Every row gives one point. To make a cloud, some directions were put in groups of two or more. Within a group, all points are equally far from the middle, so they leave a hole (a ring in 2 directions, a hollow ball in 3). The other directions are filled evenly. Then the cloud was stretched, turned, moved and blurred a little. Count the holes, and give their numbers of directions, smallest first.

Cloud:
[[ 85 -17  15]
 [ 70 -39  37]
 [-31  32 -25]
 [ 45 -40  56]
 [ 49  45  -5]
 [  6  35  34]
 [ 13 -53 -56]
 [ 48 -73 -23]
 [-19 -79  -6]
 [-28 -34 -51]
 [ 37  37 -45]
 [ 51  43  -2]
 [ 11 -26  65]
 [ 41 -69 -35]
 [ 26  50   3]
 [ 67  32 -16]
 [-27 -48 -45]
 [ 60  12  39]
 [  3 -51  59]]
Holes: 1 (3)

Cloud:
[[  1  20  56 -82]
 [-40  34  -9  61]
 [-74 -31   4  28]
 [-41  75  -2 -23]
 [-74 -10  20  35]
 [-39  19 -65 -34]
 [-10 -63 -33  24]
 [  5  54  67 -32]
 [ 54 -31 -13  23]
 [-75 -29  11  29]
 [-75 -27 -12 -14]
 [ 35  -5 -41 -54]
 [-46  61 -39 -17]
 [ 20  82   7   3]
 [ 27   5   3 -84]
 [-63 -40 -18  39]
 [  2  82  28 -35]
 [ 59  55  -4 -38]
 [-55 -25 -44 -23]
 [-66  19  48   8]
 [-58  34   2  43]
 [-31   1 -11  80]
 [  1  12  73  32]
 [ 18 -14  64 -60]
 [ 45 -21 -48  22]
 [-72  33  29 -16]
 [ 28  58  -4 -76]
 [ 15  44  70  -2]
 [ 10  41 -27 -83]]
Holes: 1 (4)

Cloud (84 x 8):
[[ 42  27  43 -24  -7 -31  30  21]
 [ 16  11 -21  27 -16  55 -73 -32]
 [ -3   6 -25  -2   3  44 -29 -59]
 [ -4 -57 -53  -2  39  31   0 -73]
 [ 40  -9   1 -11  -7  23 -26  -4]
 [ 30  29  11 -30  44  16  20  10]
 [ 34 -17  19 -16   8  -9 -58 -28]
 [-21  32  21 -31 -10  21 -22 -19]
 [ 49  -4  32  29  41   4  10 -48]
 [ -7  27 -22 -14  41  28   7  12]
 [-41   6  55 -37  24  19  17  -9]
 [ 19  -1 -25  20  59  32   2 -18]
 [ 42  18  56 -39  11 -12  47 -37]
 [ -3  13  48  24  11  26   9 -30]
 [ 16 -22   9 -17 -57 -46  13 -62]
 [ 46  -1 -34  28  32  38 -21  14]
 [ -5  21  68  52  -7  16  -1 -59]
 [ 25 -46 -27 -25  40 -27 -12  17]
 [-37 -40  16  57 -21 -47  11 -45]
 [-29 -26  20  11  29 -33  30 -37]
 [ -9  16  -4 -50 -95  -9 -26 -57]
 [-10 -27 -48  16  45  52  -3 -25]
 [-20 -28   0   1  40 -31  34 -65]
 [-14 -46  56  31  -8 -12 -24 -54]
 [ 13   6  24 -15 -77  10 -14 -32]
 [ 35  61   2 -26  24  -1  62  -2]
 [  1  23  -6  35   8 -53 -17  20]
 [-18   6  -6 -30 -12  -2  18 -69]
 [ 73  -3  30  29  12   1 -27 -59]
 [ 14   0   5  -2 -42 -45  27 -27]
 [  2  25  -7 -35 -46 -19  19 -58]
 [ 19  58  -6  14   9 -12  20  -7]
 [-50  13 -48  -1   3 -33 -19 -48]
 [ 13 -26  -4  24  42 -37  41 -46]
 [ 32 -60  27 -22  -2  50  32   6]
 [ 21   8 -20  28 -11  -7 -53 -41]
 [ 23  -6  58  39 -24   8 -47 -43]
 [ 21  58 -16 -18  16  22   9 -51]
 [-39 -58  -8  57 -48 -27  -4   8]
 [ -4 -18  24 -25  12  29  35 -32]
 [ 19  -6  -2  31  15  -5  30 -42]
 [ 12  28  59   6  21 -16  57 -45]
 [  0 -51  65  25  42  34  22 -52]
 [ 34 -15  41  -2   5 -14  44  32]
 [ 11 -23  50  31  11  22 -55  32]
 [ 45  43  18 -14  59  11  -9  -3]
 [ -6  23  15  40  22  10  50 -12]
 [  7  48  54  54  44   1 -19   6]
 [-23 -14   1 -47  -5 -31 -46  -3]
 [-36  17  22  -1 -16  15  45  31]
 [ 40  15 -21  29   2   2  20  -5]
 [ -6 -29  10  15 -30   7  33 -18]
 [  4  33  12   0 -31  -8  73 -41]
 [ 18  46  33 -20 -37 -44 -37  -2]
 [ -7  56 -17  -5 -32  29 -25 -21]
 [ 41  56  -2 -52   6 -26  -3 -13]
 [ -4   7  32 -13 -12  38 -41  14]
 [  6  43 -14 -29  12 -29  69  16]
 [ 39  -4  43  22  11 -13 -35  -7]
 [ 44 -55  24  40  -5 -46  13  26]
 [-15  26  15  -9  -4 -50   8  23]
 [-23 -16  63 -38  12 -34  60 -53]
 [  8  58  38  -2  -9 -60  26 -10]
 [-38  34  22  21  -3 -15  30  18]
 [-11  83 -23  26  12  21 -21  -1]
 [  8   3   8 -18 -37  33 -16 -38]
 [  7  43  45 -50  42  -7  27 -54]
 [ 67  10  63  16   6  -2  25 -43]
 [ -5   2  45  -4  52  40  80   9]
 [ 10  -8  65  57   4 -12 -18  11]
 [ -8  14  63  10 -41  25   9 -36]
 [ 34  55  36  -9 -20  41   5  14]
 [-27 -35 -11 -62 -38  13 -22 -37]
 [ -2 -14  -4 -44 -15 -14  -6 -37]
 [ -7  49  -8  13 -12 -38 -29   2]
 [ 28 -12   7 -25 -28 -33  21 -33]
 [ 15  -3   8  55   8 -34 -24  18]
 [ 33  26  12 -36   8 -39  53 -22]
 [ 55  -8 -15  -4  33   3 -13  -5]
 [ 18 -49  23 -45  19 -40  58  11]
 [-34 -26   4 -50 -30 -11 -41 -35]
 [-14   0 -38   9  13  -5  12 -44]
 [-18   7 -49   6 -13 -34  -9 -23]
 [-22 -61 -12  -9 -40  23   7 -18]]
Holes: 0

Cloud, 87 rows:
[[ 23 -72 -25  38 -19  21 -15  42  49]
 [ 41 -39 -36  51  16 -55  27  31 -13]
 [ -2  32 -33  22  -6  -1  78  16  10]
 [ 55  -8  -5 -60  28  16  22  -8 -19]
 [-12 -33  43  45 -15  31  -4 -27 -23]
 [  4  52   9  -9 -43  -4 -19  34  -5]
 [ 22 -38  36 -46  49 -45  16   3  48]
 [ 24 -63 -17  36  35  35 -15  34  46]
 [  6 -21  56  26  37  22  -5 -20  57]
 [-49 -13  -9  75  22  15  -1  12 -18]
 [ -2 -49  44  33  -3  44   3   8 -22]
 [ 16 -45  10  34 -19  37  40   1 -36]
 [ 12  34  59   5  27   4  18 -35  18]
 [-26  51   2  14 -70 -23 -10 -13  33]
 [-25   1 -52   0  58 -23  41  12  57]
 [ 21 -59  55 -39  65  -3 -11  10   0]
 [ 44 -55 -55  42  -5  -2  17   8   0]
 [ 14 -49 -11  26  71 -50 -28  41  38]
 [ 30   0   4 -19 -31 -42  34 -56  71]
 [-10 -72  -7  -2  68 -51   6  -7  47]
 [ 11 -42  53  20   5 -19  32 -14  80]
 [ 29 -44 -37  32  37 -32  21  28  64]
 [-45   5  16 -14  25 -44 -30 -23 -53]
 [-44 -50 -21   5  51  -4  60  68   3]
 [-24 -45  27  68  16   3  40 -43   4]
 [-18   3  12  56 -44  42  12  31 -13]
 [-42 -18   4  42  34 -50   6  90  17]
 [ 29   5  -9  -8   7 -18 -29 -78   9]
 [-41 -72 -37  -7  34   4  -6 -18 -11]
 [ 44 -53  10   4   6  11 -50  50  -2]
 [ 40  13  35  47   3 -42  30   5  57]
 [ 24 -69 -53 -17  30 -17 -24  -5   9]
 [ 26   7 -50  15 -10   2 -44  -7  51]
 [ 79   7  30  29   6   6   6  12 -30]
 [ -5  22  -5 -36  17  33 -41  48 -15]
 [ -1 -52  15  25  95 -10  11  -7  29]
 [  0  32 -18 -18  39 -61  65   5  26]
 [ -3   9  21 -18 -52 -49   4  11 -29]
 [ 20 -20  11  73  31 -33   4  11  57]
 [ 22 -30   1  58  45 -28  31 -39   0]
 [-28   7  49 -33  16 -32  20  75  -6]
 [ 51  27  30 -45  35  17   0   9 -43]
 [ 62 -64  -1 -26 -19  30   0  39   9]
 [ 34 -61  39  23   0  20  35  42  46]
 [ 74 -35 -23   7 -38 -20  44  11  24]
 [-32 -55 -35  24 -22 -24 -18  39  44]
 [  2  10  -9  12   7  25  79  34  56]
 [-73  -1 -18 -14  62   8 -11  -9  45]
 [ -4 -15 -35   2  81 -29 -15  20  56]
 [ 11 -51 -19  77   4 -27   7  30  45]
 [ 16  38 -33  18  -8  34   6  43 -25]
 [-84 -39 -30  37  42  10  39 -13  27]
 [ 18 -12 -22  -2  17 -32 -56 -20  52]
 [ -9  12  -7 -61 -14   8 -13  32 -38]
 [-29 -59 -33  73  14   4 -21 -12  22]
 [ 68 -25  56  13  39  12  14  47 -26]
 [  8 -62 -16  23  86 -49  36  -1  -3]
 [ -7  30 -26  -5 -35  20  57 -24 -14]
 [ -1 -36  46 -19  -1 -52  38 -27 -16]
 [-23  38  28  -9  16 -22 -37  -6  54]
 [ -5 -16 -11 -31  48 -29 -19 -54  52]
 [ 62 -38  -6 -32  17  38  22  -8 -14]
 [-13  22 -18  22   1   2   5  69  61]
 [  6 -23  17  81   4 -26  27 -56  58]
 [-11  11  -8 -14  56  -6 -31  72  40]
 [ 55 -33  22 -54  -5 -48 -18  17  22]
 [ 63 -42 -12 -27  11   7 -51  28 -23]
 [ 10 -65 -35 -16  -5  -6 -45 -37  45]
 [ 38 -39  15 -26 -24 -33 -35  49 -31]
 [  9  -7   3  45 -56 -45  44  -8 -12]
 [-23 -33 -24 -20  29  19  -3  95 -28]
 [-35  16  36   7  32   1  36  75  29]
 [ 30 -61  -4 -40  26  -4 -51   1 -28]
 [ 35  20  -3  38  -4 -33  60 -35  50]
 [ 48 -47 -10 -29  69 -40  46  -2 -24]
 [ 50  -4   5   8 -22  77 -14   1  21]
 [ 49  47  38  15  30   0  -6   1 -32]
 [ 27 -47 -12  49  29   4  43  30  74]
 [-32 -60 -35 -18  24  33  22  51 -17]
 [ 35 -37 -23  -5  74 -20  48 -11   6]
 [ 34 -45  59 -15  36 -48  34  35  29]
 [ 10 -66  22  29  51  -4  63   4   0]
 [-10 -32  46   5  33 -78 -36 -14   5]
 [-35 -68   9  13  61  27   9  29 -28]
 [-37  -1 -43   2  42  55 -16  16  18]
 [-47 -11  18  49  30 -44  -4  75  16]
 [ 12 -34   0  61  14 -64  51 -14  14]]
Holes: 2 (2, 6)
